Each row is a point. Examples show where two turns around zero, p and q, send a point. Where does a point land after both, in the order given? Backwards means that the second turn is done in reverse. Each puzzle has new turns, and all numbers are rounded.

Turn p:
7.9 -5.5 -> 5.9 -7.6
-9.5 18.5 -> -3.7 20.5
1.5 -13.0 -> -2.4 -12.9
Turn q:
8.1 1.8 -> 3.9 -7.3
-14.3 -14.7 -> -17.9 10.0
6.2 13.0 -> 14.2 -2.6
Where do these land?
q, then p backwards: 16.4 -4.9 -> 4.6 -16.5
q, then p backwards: -2.9 3.5 -> 1.4 4.3
p, then q: -16.7 15.4 -> 15.9 16.2
q, then p: 11.5 -3.1 -> -3.5 -11.4
p, then q backwards: -8.2 -10.8 -> 4.8 -12.7

Turn p:
5.7 8.0 1.4 -> -1.1 5.4 -8.2
11.1 6.5 9.3 -> -2.7 14.6 -5.6
-5.4 -15.3 -9.5 -> 10.0 -10.5 11.9
-2.2 -13.0 16.4 -> -6.8 8.7 17.9
-9.3 13.8 -17.6 -> 0.5 -18.2 -16.0
Turn q:
4.3 -7.6 -11.9 -> -4.2 1.3 -14.1
-9.2 -2.3 15.7 -> 11.4 -9.8 10.5
10.5 5.1 -19.5 -> -15.6 12.2 -11.1
2.4 3.2 23.0 -> 17.1 2.9 15.6
-8.0 1.6 -7.3 -> -8.7 -6.6 -0.9
Where do these land?
q, then p backwards: 19.7 -9.5 8.4 -> 22.9 -0.3 -5.0
q, then p: -16.6 13.5 -1.0 -> -12.6 -0.5 17.3
p, then q: 8.5 0.1 -11.8 -> -1.2 11.7 -8.5
p, then q: -11.5 -4.1 4.3 -> 7.9 -9.8 2.8

Turn p:
8.3 1.6 17.0 6.8 -> -16.5 -9.6 1.0 -6.4
1.9 14.3 -1.8 5.3 -> -8.2 12.4 -0.1 -4.4
-15.1 -13.7 -2.0 -15.3 -> 20.7 -9.5 -11.0 3.8
10.1 -10.8 2.5 -13.3 -> 9.7 -13.0 9.4 -7.1
-5.1 8.5 -15.7 16.5 -> -5.7 19.6 0.9 14.1
Turn q:
-14.4 -27.7 0.7 6.6 -> -12.0 6.0 12.9 -25.9
2.3 13.5 15.4 -1.2 -> -7.5 -6.1 1.1 18.2
10.6 19.9 13.9 2.0 -> 0.7 -7.5 2.3 25.3
-5.3 -2.4 -20.3 5.7 -> 12.6 -5.2 -5.6 -16.2
6.0 -2.7 -3.3 -3.7 -> 4.3 6.9 -1.5 0.3
-9.5 -5.0 -13.6 -8.4 -> 0.3 2.5 -12.9 -14.1
10.3 4.3 7.2 -1.0 -> 1.6 3.6 3.5 12.2
Where do these land?
p, then q backwards: -8.9 2.5 -7.1 5.7 -> 7.9 2.3 1.7 -9.9
q, then p: -6.0 1.3 13.0 -17.8 -> 1.4 14.3 -13.7 11.4
p, then q: 8.0 4.1 9.6 -12.0 -> -7.4 13.7 -8.6 0.4
p, then q: 17.2 -17.9 22.2 3.2 -> -21.1 13.8 11.5 -18.7
p, then q: -9.1 7.2 -13.0 9.5 -> 8.8 -16.6 -1.0 6.2
q, then p backwards: -6.4 13.4 -12.1 5.3 -> -7.6 -11.1 9.6 -11.1
p, then q: 5.2 -10.5 -12.4 6.1 -> -1.7 -5.2 15.9 6.7

Turn p:
4.2 -1.2 7.7 15.6 0.3 3.0 -> -5.0 9.7 -4.5 -2.4 7.5 11.4
15.7 -21.7 -7.0 -1.5 -17.8 -4.0 -> -14.1 21.9 11.5 0.9 -7.4 -15.3
6.2 23.5 2.6 14.9 -2.3 -3.7 -> 10.1 4.2 -16.0 -17.2 12.3 3.7
-17.1 -1.6 9.7 -2.4 14.8 -12.6 -> -6.2 -22.3 5.1 4.6 12.7 5.1
17.2 -12.0 7.6 -4.7 -16.5 6.7 -> -0.5 22.3 16.7 -3.2 -6.9 -1.0
-3.3 7.8 -4.4 -11.5 19.2 -2.3 -> 12.8 -15.1 -2.9 12.4 5.0 -4.3
-20.5 8.5 -7.6 -16.6 9.2 0.3 -> 7.4 -27.1 -1.8 4.6 -9.3 -3.4
2.0 6.1 3.4 16.0 -10.7 5.2 -> -3.1 10.4 -8.6 -13.2 -0.3 9.2
-4.4 -9.4 -12.2 -9.7 3.8 7.3 -> -1.5 -3.9 0.4 13.6 -13.6 -5.5
Turn q:
-0.3 -18.5 -5.6 0.6 11.9 14.1 -> 1.8 19.3 5.7 -8.5 14.4 -5.2
3.3 8.2 -8.7 -3.3 2.3 5.0 -> -6.5 6.3 -1.6 -2.0 -9.8 -3.3
6.7 12.8 36.2 14.5 0.5 -13.9 -> 26.0 -20.9 14.9 12.8 -10.5 17.7
-12.8 -7.2 -4.4 6.9 -0.7 3.3 -> -2.6 -3.8 4.9 -5.8 10.4 -10.3
-1.0 4.2 11.6 -15.9 -1.7 5.3 -> 5.0 -1.4 -7.8 -12.6 -5.2 12.8
0.0 -1.1 -4.3 -7.2 -7.2 -30.8 -> 1.8 -13.0 -22.5 19.4 3.3 -2.6
-1.2 5.6 -17.2 -1.5 6.3 17.0 -> -12.3 14.1 3.4 -10.9 -7.7 -11.0
5.4 -4.0 -7.8 5.8 -11.3 0.0 -> -13.2 -0.4 2.8 7.5 5.1 1.7
Where do these land?
p, then q: 3.5 0.2 2.1 -18.8 -12.0 14.0 -> -5.1 -9.2 1.4 5.1 -3.1 23.7
q, then p: -3.6 6.9 -15.3 -4.3 20.6 1.1 -> 3.6 -3.4 -2.0 -17.4 7.1 -18.9
p, then q: -3.4 -13.1 18.7 8.7 8.6 1.3 -> 8.8 2.3 16.6 -17.6 -0.5 -3.9
q, then p: -13.7 -3.2 5.1 -2.6 -5.5 -1.6 -> -2.3 -1.3 6.7 13.4 -1.0 -5.5
q, then p backwards: 2.6 3.4 -12.0 19.6 -8.5 -3.3 -> -4.2 -20.7 -3.1 -8.5 5.0 -8.9
q, then p backwards: 21.7 -6.5 -26.0 -10.4 5.7 -9.1 -> 17.1 -16.4 -19.5 19.1 6.2 8.2
p, then q backwards: 4.0 5.3 11.1 4.6 8.8 5.3 -> 6.4 -10.5 11.4 -3.0 -0.8 -1.5
q, then p: -11.1 6.9 16.4 3.2 -17.8 -7.7 -> -14.3 9.1 12.3 17.0 -8.9 4.5
